Each row of a before or after table is a point. One or more steps were done to the points. Then noise was added and the rows were shuffled. The steps act on columns, c1 being the first. Write out the steps. A step turns or swaps two columns, mirrors them in a line or flattens them onto one, adds a multiple of one to another, or multiplies or shifts one. Angles are multiples of 10 degrees, from the lower column toward the higher: turns from -170 to 170, lines from 10 to 170 but not 90. Use the fewest steps. Two steps may share a column if one is a turn and the other turns, adds or multiplies; they go together, in the order done. Otherwise the lowest column goes first.

Before:
[[-0.03 -0.21]
 [ 0.00 -0.20]
 [-0.15 -0.46]
 [-0.10  0.05]
 [-0.11  0.30]
 [ 0.02  0.24]
 [-0.11  0.28]
 [-0.44 -0.23]]
After:
[[ 0.34  0.30]
 [-0.35 -0.22]
 [ 0.32  0.29]
 [-0.83 -0.47]
 [-0.31 -0.21]
 [ 0.38  0.25]
 [-0.02  0.05]
 [-0.78 -0.23]]
Steps: add 1.5 times c2 to c1

Before, 8 rows:
[[-0.48 -0.05 -0.33]
 [-0.15  0.16 -0.01]
 [ 0.44  0.08  0.09]
 [ 0.10 -0.39  0.04]
 [ 0.48  0.26 -0.18]
 [ 0.02 -0.18  0.04]
 [-0.19 -0.53  0.10]
 [ 0.43  0.20  0.05]]
After (8 x 3):
[[ 0.48  0.75 -0.19]
 [-0.15  0.00 -0.01]
 [-0.20 -0.71  0.06]
 [ 0.01 -0.15  0.04]
 [ 0.11 -0.30  0.06]
 [-0.48 -0.52 -0.30]
 [ 0.40  0.63  0.07]
 [ 0.43  0.53  0.07]]
Steps: add 1 times c1 to c2

Before, 13 rows:
[[ 0.25 -0.11  0.15 -0.34]
 [ 0.62 -0.56 -0.14 -0.45]
 [ 0.38 -0.24  0.21 -0.18]
 [-0.07  0.01 -0.53  0.60]
 [-0.09  0.02  0.02 -0.40]
 [ 0.39  0.37 -0.81 -0.03]
 [-0.23  0.26  0.05  0.47]
 [ 0.49 -0.41  0.11 -0.54]
 [-0.28  0.18 -0.13  0.21]
 [ 0.43  0.00  0.18  0.04]
 [-0.57  0.19  0.08  0.10]
 [ 0.08  0.21  0.04 -0.15]
 [-0.51  0.10 -0.05  0.60]]
After, 13 rows:
[[ 0.18  0.02 -0.15  0.31]
 [-0.13 -0.07  0.24 -0.40]
 [ 0.01  0.03  0.02  0.57]
 [-0.28 -0.01  0.14 -0.29]
 [-0.47 -0.02  0.19 -0.57]
 [ 0.03  0.14 -0.80 -0.36]
 [ 0.43  0.01  0.02  0.29]
 [ 0.08 -0.05  0.17 -0.42]
 [ 0.61  0.12 -0.51  0.16]
 [-0.40  0.02  0.00  0.03]
 [-0.33  0.01 -0.03 -0.70]
 [ 0.49  0.00 -0.04  0.61]
 [-0.18  0.01  0.01 -0.12]]
Steps: turn c1 and c4 by -80 degrees; flatten c2 and c3 onto the line at 100 degrees

Before, 10 rows:
[[ 0.16  0.17 -0.21 -0.42  0.36  0.00 -0.43 -0.22]
 [ 0.07  0.01 -0.52 -0.25  0.68 -0.29  0.00 -0.47]
 [-0.14 -0.61 -0.21  0.31 -0.01  0.31  0.27  0.03]
 [ 0.20 -0.19  0.57  0.34 -0.24 -0.17 -0.19 -0.19]
 [ 0.29  0.33 -0.35  0.01  0.63  0.33 -0.28 -0.32]
 [ 0.07  0.23  0.10  0.42 -0.22 -0.43 -0.08 -0.61]
 [-0.02 -0.42 -0.31  0.26 -0.22  0.38 -0.14 -0.11]
 [ 0.04 -0.31 -0.05  0.37 -0.09 -0.11 -0.24  0.30]
 [ 0.62 -0.58 -0.12  0.20 -0.13 -0.47 -0.07 -0.21]
 [-0.23 -0.61  0.08  0.36  0.17  0.33 -0.66  0.12]]
After:
[[ 0.16  0.34 -0.34 -0.24  0.62  0.33  0.42  0.07]
 [ 0.35 -0.30 -0.06  0.15 -0.10 -0.11 -0.01 -0.38]
 [ 0.21 -0.60 -0.20  0.28  0.00  0.32 -0.24  0.16]
 [ 0.39 -0.19  0.56 -0.01 -0.25 -0.16  0.26  0.02]
 [ 0.21 -0.43 -0.30  0.16 -0.21  0.38  0.17 -0.01]
 [ 0.39  0.23  0.10  0.15 -0.23 -0.43  0.46  0.42]
 [ 0.49 -0.58 -0.13 -0.43 -0.13 -0.47  0.19  0.12]
 [-0.31  0.16 -0.21 -0.34  0.36  0.01  0.48 -0.11]
 [-0.18  0.02 -0.52 -0.19  0.69 -0.28  0.29  0.37]
 [ 0.20 -0.60  0.09  0.38  0.16  0.34  0.43 -0.53]]
Steps: turn c1 and c4 by -60 degrees; turn c7 and c8 by 140 degrees
